Every row gives one point. Each copy is the shape, with its points in the same order, stretched, turned, moved and blurred by noise. Is it also mirrored, or only turned?
In the rows, zero is written as 128.

Shape (7 x 3):
[[116 114 104]
 [151 207 118]
 [ 68  92 126]
 [ 96 127 113]
 [220 142 153]
 [152 187  91]
 [ 84 107  84]]
Copy 1 (7 x 3):
[[102 120  96]
 [ 56 180 133]
 [144 134  53]
 [108 141  77]
 [ 88 130 213]
 [ 47 150 129]
 [105 114  58]]
Copy 1 is: mirrored
Copy 2 (7 x 3):
[[109  97 124]
 [ 87 197  73]
 [108  79 181]
 [ 96 109 137]
 [185 169  46]
 [ 91 177  69]
 [ 87  69 138]]
Copy 2 is: only turned
Copy 3 (7 x 3):
[[111 129  88]
 [151 216 106]
 [ 67 118 115]
 [ 94 149 102]
 [231 145 126]
 [147 196  87]
 [ 70 132  84]]
Copy 3 is: only turned
Copy 4 (7 x 3):
[[119 146  88]
 [ 83 185 169]
 [ 92  96  64]
 [ 92 130  88]
 [162 149 199]
 [ 88 193 140]
 [ 95 145  52]]
Copy 4 is: only turned

Shape (7 x 4):
[[144  79 101 110]
 [115  68  94 128]
 [ 70 124 154  71]
 [156 119 142  46]
 [ 80 167 230 133]
 [139  87 100 130]
 [148 117  67 120]]
Copy 1 (7 x 4):
[[140 112  72 101]
 [130  96  55 129]
 [208 143 133 150]
 [188 156 121  57]
 [156 142 231 173]
 [122 115  75 113]
 [115 160  53 106]]
Copy 1 is: mirrored
Copy 2 (7 x 4):
[[154  77 114 128]
 [150  71  77 129]
 [128 131  92  55]
 [171 113 162  84]
 [ 47 167 124  53]
 [145  77 109 137]
 [179 104 107 162]]
Copy 2 is: only turned
Copy 3 (7 x 4):
[[167  70 119 127]
 [151  55 105 153]
 [ 87 100 188 135]
 [150 103 194  84]
 [ 91 191 186 206]
 [162  77 102 141]
 [154  71  83  88]]
Copy 3 is: only turned
Copy 4 (7 x 4):
[[158  85  66 113]
 [124  78  57 111]
 [124  57 171  61]
 [209  76 137  79]
 [ 90  71 240 148]
 [140  97  68 124]
 [147 135  63 100]]
Copy 4 is: only turned

Shape (10 x 6):
[[133  81 127 147 144 157]
 [ 53 183 138  46  95  40]
 [193 135 150 140  69 195]
 [203 168  78  94 180 184]
 [ 65 174 134 103 160 183]
 [172 142  86 167 160 146]
 [149 134 189 124  77  85]
 [159  85 155 159 147 134]
 [138  57  97 159 137 166]
 [157 122 116 178 120 177]]
Copy 1 (10 x 6):
[[117 102 161 144 123 145]
 [ 85 188 130  39 146  31]
 [126 208 150 162  80 202]
 [195 165 114  95 158 176]
 [191 124 169  76  90  99]
 [170 137 110 165 134 145]
 [ 70 206 172 148 133 115]
 [116 116 177 174 134 151]
 [110  78 142 149 125 160]
 [154 147 134 183  98 172]]
Copy 1 is: mirrored
Copy 2 (10 x 6):
[[113 102 182 114 130 157]
 [ 55 200   9 154 116 109]
 [156 187 245 124  89 115]
 [192 191 177  36 159 126]
 [ 97 199 124  93 142 215]
 [197 133 167  97 138 148]
 [118 175 158 197 110  89]
 [126 114 197 147 148 133]
 [115  74 190  89 119 151]
 [167 133 210 112 105 159]]
Copy 2 is: only turned
Copy 3 (10 x 6):
[[147  95 106 117 108 150]
 [ 68 228  46 143 205  76]
 [201 137 176  57 112  86]
 [172  34 158 123 195  55]
 [158 116 110 122 230 173]
 [135  83 176 149 143 114]
 [161 219 100 122 108  83]
 [167 110 108 133  88 134]
 [121  74 117 101  81 161]
 [158 111 174 105 111 149]]
Copy 3 is: mirrored
